Each wall is flat, endless, passes through zero and stands at right angles to its row. A trip goes straight from one point to another. List the walls that it crosses, first one first.

Walls:
(1): [ 0.63 -0.55 -0.23]
(2): [0.23 0.32 0.18]
Trips:
[-0.44 -0.26  0.26] to [ 0.05 -0.23  0.22] -> 1
[ 0.19 -0.67 -0.42] to [-0.47  0.15  0.17] -> 1
[0.41 0.96 0.25] to [ 0.30 -0.14 -0.17] -> 1, 2
[0.10 0.30 0.33] to [-0.53 -0.52  0.39] -> 2
[-0.13 -0.57 -0.31] to [ 0.35  0.23 -0.20] -> 2
[ 0.10 -0.12 -0.02] to [-0.12  0.21  0.06] -> 2, 1
[-0.05  0.41 -0.14] to [-0.20  0.01  0.02] -> 2
[0.04 0.18 0.30] to [ 0.33 -0.22  0.04] -> 1

Walls:
(1): [ 0.40 -0.22 -0.20 -0.18 -0.04 -0.04 -0.09  0.43]
(2): [ 0.05  0.11 -0.18  0.11  0.38 -0.75 -0.48  0.16]
(3): [ 0.22  0.18 -0.01  0.43 -0.02 -0.01 -0.11  0.33]
(4): [ 0.20  0.06  0.14 -0.16  0.13  0.31 -0.02  0.23]
(5): [ 0.40  0.21  0.08 -0.41  0.57  0.35  0.56 -0.11]
Trips:
[ 0.21 -0.44  0.05 -0.34  0.42  0.05  0.33  0.35] to [ 0.59 -0.18  0.42  0.26 -0.37  0.68  0.00  0.10] -> 3
[ 0.28  0.58 -0.62  0.27  0.68 -0.11  0.45 -0.34] to [-0.23 -0.01 -0.26  0.39  0.33 -0.14  0.40  0.06] -> none
[ 0.50  0.02 -0.18 -0.37 -0.36  0.10  0.04 -0.33] to [ 0.34  0.21  0.27  0.12 -0.71  0.28 -0.27 -0.10] -> 5, 3
[-0.65  0.00  0.45 -0.28  0.46 -0.27 -0.49  0.00] to [ 0.07 -0.24  0.42  0.43 -0.01 -0.14  0.11 -0.16] -> 3, 2
[ 0.12 -0.14 -0.29  0.13 -0.67  0.44  0.25 -0.09] to [ 0.02  0.45 -0.33 -0.30 -0.30 -0.02  0.26  0.23] -> 4, 5
[-0.27 -0.22  0.70 -0.22  0.14 -0.21 -0.18  0.22] to [-0.69 -0.37  0.38  0.06 -0.31  0.34 -0.20 -0.14] -> 2, 4
